Rows are points. Any point is a mix of the corners, with weights that add up to 1. It lies inside the corners' shape when no weight is negative. Is each point inside? If not, which corners have a negative weight?
(in the rows, 128 means zero)

Corners:
(1): [185 164 122]
(2): [165 160 164]
(3): [ 45  79 101]
(4): [132  81 125]
Points:
[ 58  85 105] -> inside
[123 143 126] -> outside (4)
[137  98 131] -> inside
[103  71 124] -> outside (1)
[ 64 103 107] -> outside (4)
[ 51  66 116] -> outside (1)
[112 129 127] -> outside (4)
[117 129 122] -> outside (4)
[221 157 143] -> outside (3)

Corners:
(1): [112 151 203 216 179 133 130  94]
(2): [154  55 139 136 120 149 101 134]
(3): [108  46 134 122 162 123 170 154]
(4): [223 192 103  87 173 191 239 126]
(5): [112 189 204 134 104 170 171 183]
(6): [ 97 118  91 162 144 125 132 123]
(7): [157  56 122 208 113 129 138 204]
(8): [101  98 151 164  49  48  98 108]
(9): [123  42 169 132  69 169 147  69]
Points:
[140 153 187 123 131 165 170 110] -> outside (6, 7)
[138 117 106 128 161 158 170 209] -> outside (1, 8, 9)
[121 114 156 160 119 141 162 119] -> outside (2)
[153 132 139 139 157 175 180 152] -> outside (8)
[134 119 160 126 113 163 181  94] -> outside (2, 7)
[122 133 164 151 116 139 157 131] -> outside (2)
[138  68 140 168 114 138 147 154] -> inside

Corners:
(1): [139 103 135 118 139 144 249  81 134 115 135 106]
(2): [170 205  71 121 175 155 152 125 145 133 130 160]
(3): [134  98 110 144  89 171 211  80  90 145 156 180]
(4): [ 98 117  83 156 159 145  56 166 159 102 107 159]
(5): [161 171 151 125 129 144 181 142 111 105 147 154]
(6): [ 93 109 103 111 180 136 172 109  71  89 151 132]
(7): [ 87  60  59 221  84 122  86 141  62 121  35 128]
(8): [130 111 115  69 127  45  73 136 143 149 148  83]
(9): [ 97 164 118  93 166  74 114 170 159 173 121 145]
(10): [136 189  61 117 133 131 114 231 178 206 203  95]
(11): [151 106 100 173 130  78 207  91 111  93 158 170]
(12): [119 148 141 122 151  76 106 144 156 214 189  79]
(13): [ 58 126  72 185  66 130  98 104 100  95  95 122]
Points:
[116  94  61 172 102 149 135 111 120 105 103 155] -> outside (5, 6, 9, 12)
[132 165  97 108 140 150 111 159 154 142 167 118] -> outside (7, 9, 11)
[133 151 101 143 128 122 111 150 138 147 140 147] -> outside (1, 6)
[127 123  90 146 162 146 172 140 126 148 133 148] -> outside (5, 8, 13)
[116 117  99 139 137 131 140 125 117 122 133 142] -> inside
[124 144 101 147 139 124 147 139 130 152 147 130] -> outside (8)
[140 125 103 131 139 135 174 127 120 124 140 157] -> outside (12, 13)

Corners:
(1): [126 166  47 156  62 204 144 163  94 174  84  62  94 129  46  70 135 145
 110 110]
(2): [118  96 112 115 125  78 131 200  81 201 144 138 192 177  68 133 152 174
 134 191]
(3): [ 91 147 161 185 144 143 123 128  95 162  96  92 135  87  88 109 117 173
  82  87]
(4): [195 144 174 124  76 209  91  79 124 156 137  82 200  63 129 146 116 197
 137 100]
(5): [125  61  95  80 148 177  72  53 151 125 103  63 116  83 144 158  50 174
 139 192]
(6): [150 127  69 197 150 100  89 183 176  92 177 146 109  86 120  72  42 186
 114 178]
(7): [162 137 115  88 118 104 219 170 178 126 142 105 180 140 175  56  92 106
 140  92]
(8): [174  51 110 105 164 100  76  73 143  79 147  99 110  59  51 122 121 120
  96  78]
(9): [138 168 159 183  85 115 177 162 160 109 119 157 105 159  43 118 121 112
 139  94]
(10): [171  65  67 101 118 118 120  82 114 208 162 147 178  82  96 171 159 178
 199  89]
(11): [103 113  36 184 122  78 169 192 168  85 107  59  91 101  41 159 141 140
  87 149]
(12): [165  45 133 159  70 190 220  91 100 143  64 174 185 164  65 135 157  82
  58  77]
(13): [161  86  55  92 104 186 169  93 115  77  79 118 113 174 184  53 137 221
  81  77]
(14): [135  37 133 103 143 116 190  84 127 187 128 149 159 139  50  94 112 216
 168 178]
(15): [175 116 164  76  98 151 144 134 150 214 175  59 146 113  97 175 134 143
  88  78]
(16): [102 173 164 141  55 192 123 154 125 116  69 184 153  63 129  57  84 197
  90  88]
(17): [129  58  67 137  42 189  65 115 196 160  83  82  94 189 160 131 171 118
 110 189]
(18): [100 120 160 101 115 202 178 123 127 146 221  58 113  80 179  72  57 115
  84 213]
(19): [173  49  58 137  39 141 102 181  83 158 136  59 121  79 176 133  96 140
 196 143]
(20): [126 104 144 112 177 132 206 143 114 190 102 153  96 130  65 110 167 131
  95 165]
(21): [154  76 144 147  51 110  88  49 130 169  88 136 131  93 100 171 121 104
  85 136]
Points:
[121 111 115 130 128 167 140 116 127 151 114 122 127 121  62 112 128 184
 101 134] -> outside (7, 19, 21)
[153 103 143 113 120 148 141 111 121 148 135 122 155 101 128 112  98 165
 123 115] -> outside (1, 11, 17)
[152  98 101 126  94 155 139 120 139 134 121 109 127 112 114 115 113 148
 114 122] -> outside (2, 3)
[131 126 115 138  86 164 137 130 137 138 127 104 142 123 126 119 113 142
  92 126] -> outside (8, 14, 19, 20)
[144  97 106 132 100 151 136 122 141 139 122 109 126 112 119 108 112 148
 116 132] -> outside (2)
[145 100 121 125  90 159 138 116 127 165 117 122 146 125 119 114 122 156
 127 131] -> outside (8, 11)
[133 124 109 141  97 143 144 148 132 143 116 111 128 117  88 111 120 151
 113 123] -> inside

Corners:
(1): [ 82 175  93  90 143 161  87 165 120  92 117 103 125 120 152 103 169 191
 172 103]
(2): [ 78 123  46 205  74 175 180 100 221 100  98 123 130  94 138 118 101 182
 136  90]
(3): [ 88 166  78 195 117 170 184 100 171 108  82 149 201 123 165 114 173  85
 185 161]
(4): [129 179 162 104 135  66 180 142 169 154 151 249 142  63 157 180  96 193
  96 108]
(5): [145 165 143 138 132  74 126 152 128 101 176 149 129 153 133 131  90 192
 149 195]
(6): [106 148  82  90 117  67 185 140 121 164 122 156 136 154 154 164 142 144
 115 148]
(7): [147 192 134 151 148 127 153 182 161 111 114  75 100 108  69 108 108  96
 118 122]
(8): [179 151 143  62  99 150 138  76 111 125 171  84 109  54 163 153 133 189
 196 122]
(9): [103 103 144  97 101  97 119  87 156 127 100 145 134 110 112 103 117 119
 197 159]
(10): [ 80 146 127 194 170  76 112  75 109 145 110 159 161 111 129 135 116  70
 101  77]
(11): [127 152  50 170 131 128  81 141 140  46  46  97 118 177  31  70  76  63
  77 112]
(12): [167 161 138  97 163  73 155 150  81 139 140  73 138 158 188 196 109 158
 164  87]
(13): [113 185  97 168 106 131 181 117 149  85 132 131 188  61  88 164  91 122
 149 121]
(14): [161 176 198 110 166 101 159 213 123 102  91 205  90 164  79 159  73 215
 163 219]
(15): [136  85 124  93 134  70 181 103  79 136  75  68 153 117 165 142 101  70
 129  88]
(16): [138 112 158 144  70 147  92  63 136 188 126 116 128 178 165 134 111 200
 102 138]
(17): [104 130 135 113 153 134 162  98  98 100  90  37 119 160 174 152 163 118
 165  96]
(18): [190  77 147  90 152 132  94 133 152 137 123 104 119 124  87  92 126 209
 125 127]
(19): [110 151  92  80 125 131  91  96 170 139 147 138 102 111  71  92  81  81
  97 136]
(20): [ 90 133 107 171  86 155 152 175 158  91 105 171 142 181 166 150 162 109
 160 144]
(21): [108 104 154 120 129  52 158 109 163 183  92 234 148  71 174 205 113 131
  99 159]
Points:
[128 144 132 120 133 104 140 131 130 128 110 130 133 125 128 137 118 126
 134 134] -> outside (2)
[116 168 111 147 132 147 153 112 162 116 157 128 157  72 157 150 144 147
 162 109] -> outside (6, 9, 11, 14, 15, 16)
[153 155 129 130 143 115 140 133 112 125 119  92 126 152 147 133 116 181
 133 115] -> outside (9, 13, 19, 20, 21)
[107 163 130 135 100 119 137 116 167 142 147 179 124  91 128 143 105 171
 128 143] -> outside (3, 11, 12, 15, 17, 18)
[102 152  93 132 128 116 171 134 138 115  97 132 130 126 149 149 126 113
 129 111] -> outside (5, 9, 13, 16, 18)
[116 147 128 137 122 116 144 127 140 115 107 146 137 123 136 143 113 129
 145 136] -> outside (6, 18)
[115 145 111 127 125 121 150 130 146 122 102 133 138 126 126 136 115 129
 133 128] -> outside (5, 8, 10)

Corners:
(1): [138 148 144 132 128 102 150 145 190 129 129  94 129  85 143 126 114 119
  68 141]
(2): [134 138 151 132 136 113 148 119 123 133 144  88 137 102 160 132 125 124
 130 129]
(3): [118 127 139 118 150 108 158 142 127 140 124 133 179 145  88 117 106 136
 102 136]
(4): [ 91 107 132 134 133 139  54 133 116 105  92 141 105 216 108 142 162 109
 156 111]
(5): [171 149 118 122 149  95 151 148 107 126 158 108 140 110 100 107 121 105
  79  85]
(6): [141 161 142 194 128 106 158 136 140 130 149 157 164  97 131 125 107 141
  61  97]
(7): [172 149 134 122 137 116 140 122 109 116 127 110 129  81 156 139 130 133
 103 136]
(8): [177 145 107 157 109 142 124 153 150 149 131  95 134 107 126 147 133 129
  98 117]
(9): [150  55 116 127 133 249 101 153 118 151 100 112 113 128 105 156 146  91
 156 102]
(10): [157  91 166 160 104 113 106 156 139  96 102 124 136 112 140 138 146 103
 142  89]
(11): [102 141 132 120 152 128 132 101 115 102 139 128 126 121 122 124 150 176
 139 102]
(12): [109 132 149 114  96 102 111 143 112  93 138 116 128 124 137 113 176 133
 129 132]
(13): [102 137 112 146 155 115 160  97 116 159 129 115 125  93  91 114 132 156
 115 136]
(14): [128 133 138 124 143 177  87 136 117 119 131 122 125  99 114 180 104 108
 145 115]
(15): [109  77 159 126 136 115 130 140 134 129  88 116 144 103 164 160 132 126
 120 119]
(16): [128 129 140 118 136 156 131 150 117 163  75 130 120 118 117 137 129 112
 137 103]
(17): [113 127 147 118 131 113 142 118 104 137 150 138 120 151 109 143 148 109
 126 119]
(18): [112 131 142 134 154 102 128 107 155 173 154 122 141 118 149 142 156 135
 100 135]
(19): [108 132 140 123  75 164 112  76 114 111 117 118 123 117 141 139 156 133
 146 115]
(20): [131 135  83 122 136 133 137 147 120 119 111 131 125 103 115 124 134 115
 136 112]
(21): [122 103 137 114 151 118 142 134 116 148 137 139 124 124 114 124  82 131
 119 111]
Points:
[138 128 135 135 136 118 144 138 132 135 130 118 136 106 130 130 130 128
 106 118] -> outside (4, 14, 19)
[128 119 136 124 130 131 124 132 131 124 117 114 123 106 134 132 133 122
 125 118] -> outside (3, 6, 8, 17)
[133 126 136 129 130 128 124 136 126 124 123 122 132 120 130 135 135 124
 122 114] -> outside (13)
[129 121 140 133 129 132 128 132 126 133 120 117 133 123 128 133 144 124
 119 117] -> outside (14, 20, 21)
[134 130 131 135 134 123 129 138 131 129 126 117 134 108 127 130 133 129
 112 120] -> outside (17, 19)
[124 123 136 137 133 132 126 129 129 134 123 126 135 126 121 139 129 123
 118 112] -> outside (7, 12)
